Every row gives one point. To make a cloud, some directions were put in groups of two or more. Within a group, all points are equally far from the middle, so they leave a hole (a ring in 2 directions, a hollow ball in 3). The other directions are filled evenly. Then the cloud was stretched, turned, moved and blurred a little. Count the holes, and give their numbers of directions, smallest first.

Cloud (14 x 2)
34 -6
-54 -26
-14 -40
-23 50
0 -48
-10 -60
-31 -36
-35 -27
49 -32
-22 21
-36 6
-24 -54
49 -35
17 -58
Holes: 0

Cloud (22 x 3)
-5 36 2
-28 -16 35
6 21 39
-27 -35 23
-30 -11 -19
5 46 13
6 25 32
-8 12 18
-14 -9 -18
2 -13 -17
24 20 19
34 -8 -1
-37 11 7
4 18 -34
20 -14 4
-3 -2 -9
-60 23 8
8 -3 11
-35 15 -2
-21 2 -17
-4 28 17
-20 13 5
Holes: 0

Cloud (32 x 4)
-10 -5 -51 -21
11 2 31 25
9 -29 8 -41
53 19 21 -20
-3 -29 24 -3
47 -17 -13 -14
-12 -14 -46 0
-6 -22 33 -7
9 8 -34 -52
-31 22 -11 6
39 27 35 -16
-25 7 27 -25
-3 -26 -26 16
-15 -21 22 -32
40 -8 2 -45
53 8 10 -36
1 -34 17 -4
50 22 23 -25
33 19 35 12
5 -23 -37 8
-12 -1 41 -15
60 10 4 -8
-4 -8 8 34
42 32 -30 13
35 35 11 -44
55 15 17 -25
33 -25 -25 -3
26 15 32 22
41 25 10 -47
32 -29 -14 -9
-24 15 26 -23
10 -36 7 -12
Holes: 2 (2, 2)

Cloud (86 x 8)
21 -28 17 -7 6 -33 2 8
19 -30 36 2 3 -15 -2 -22
16 -45 11 29 -5 0 -8 6
-14 -15 -34 9 -13 25 39 -4
35 -33 -3 -7 -29 16 -17 21
24 -4 -1 44 -20 12 37 16
51 -8 3 3 2 -6 8 12
14 30 -18 -34 3 6 -6 -5
8 -20 -30 39 -8 11 32 -4
19 -8 -36 34 -31 -14 18 -3
-11 -2 -23 24 4 -32 24 -23
21 -2 -29 29 14 -21 38 -16
6 5 -15 -30 -8 38 36 -12
-2 -14 -28 0 28 9 48 -13
17 0 -22 47 -21 5 28 26
21 -22 13 19 4 31 12 29
-1 -12 -1 -16 19 -36 14 4
7 -9 -52 -20 5 -1 19 3
-8 1 6 7 19 -2 49 5
1 28 6 5 -35 -4 34 -28
22 -18 32 -21 33 -6 1 -18
38 -17 2 -20 16 1 29 -17
-14 9 8 24 -13 -29 23 3
24 -44 16 6 0 -13 16 29
-3 14 6 21 -39 14 26 5
19 -13 -12 -3 -24 40 -9 -10
21 2 -30 -11 26 35 -12 -15
19 -14 -28 -26 -5 -24 25 -13
31 20 -46 13 2 16 18 10
17 24 -7 22 33 -5 -14 -3
11 8 -20 -6 -14 -43 5 2
26 -20 7 -24 -12 -12 -31 -9
11 19 0 6 -44 17 -3 1
1 10 16 -20 -35 -31 9 15
-15 -41 -1 10 15 3 5 23
4 7 -36 -32 -29 -8 7 -20
3 5 -45 -36 -17 14 14 -2
1 26 -3 26 26 20 -10 -3
12 12 -42 -18 -16 -30 7 20
41 2 -23 14 14 -11 13 -9
5 -13 -38 27 -12 32 40 -5
-3 -13 -11 -15 -34 34 17 7
-8 19 -23 -11 -37 26 25 19
34 -4 20 -15 27 16 -10 23
1 -2 -35 35 -4 -11 34 26
22 -4 -23 -26 14 -5 -30 5
42 3 -8 -22 15 2 40 5
-8 -7 11 35 -29 -2 28 13
13 4 16 45 6 5 -7 6
10 0 13 -21 42 -9 10 3
-20 -11 -7 2 -30 20 -27 -1
34 32 8 -20 -9 0 14 12
37 -16 14 9 -32 27 24 16
12 32 -33 -4 -16 36 18 -3
5 -20 -43 10 -43 2 13 -13
37 25 5 23 -15 24 30 -1
15 -21 24 17 -31 27 -4 22
12 -18 -6 8 14 16 60 5
-1 -29 -9 -12 13 -31 7 -12
7 31 -3 1 7 -32 12 15
8 -27 -28 -25 10 -4 13 20
-18 -21 -8 13 -23 -38 23 20
16 -4 44 -23 19 -2 -2 17
19 13 -31 -38 -8 -7 5 21
-14 -23 -17 12 -18 29 -7 -15
17 -32 1 17 37 20 2 -11
-18 -3 0 2 -35 -17 20 -25
-18 19 21 -19 15 6 -11 16
30 -27 14 -13 -10 -12 -19 -13
10 -7 27 -13 -15 -21 48 29
30 -10 9 -25 17 27 6 13
23 -23 27 12 -11 8 42 27
9 7 35 3 13 -27 14 -14
8 -1 -33 -3 33 -15 13 -6
-8 27 -19 -1 9 29 25 -2
8 -9 -29 19 2 38 -17 -21
42 10 -22 -8 -38 -3 -5 20
-5 -28 2 4 -33 -19 -28 -11
-20 17 -13 2 3 27 -9 1
20 -15 -5 -36 -41 19 5 24
-11 14 -33 -4 -16 7 -27 31
33 -15 15 -33 -14 12 -11 13
19 6 -31 20 -51 -6 -2 12
-5 -27 36 13 -15 13 -1 -7
34 37 -4 5 12 13 -1 -5
21 22 -15 -6 34 3 -2 12
Holes: 1 (6)
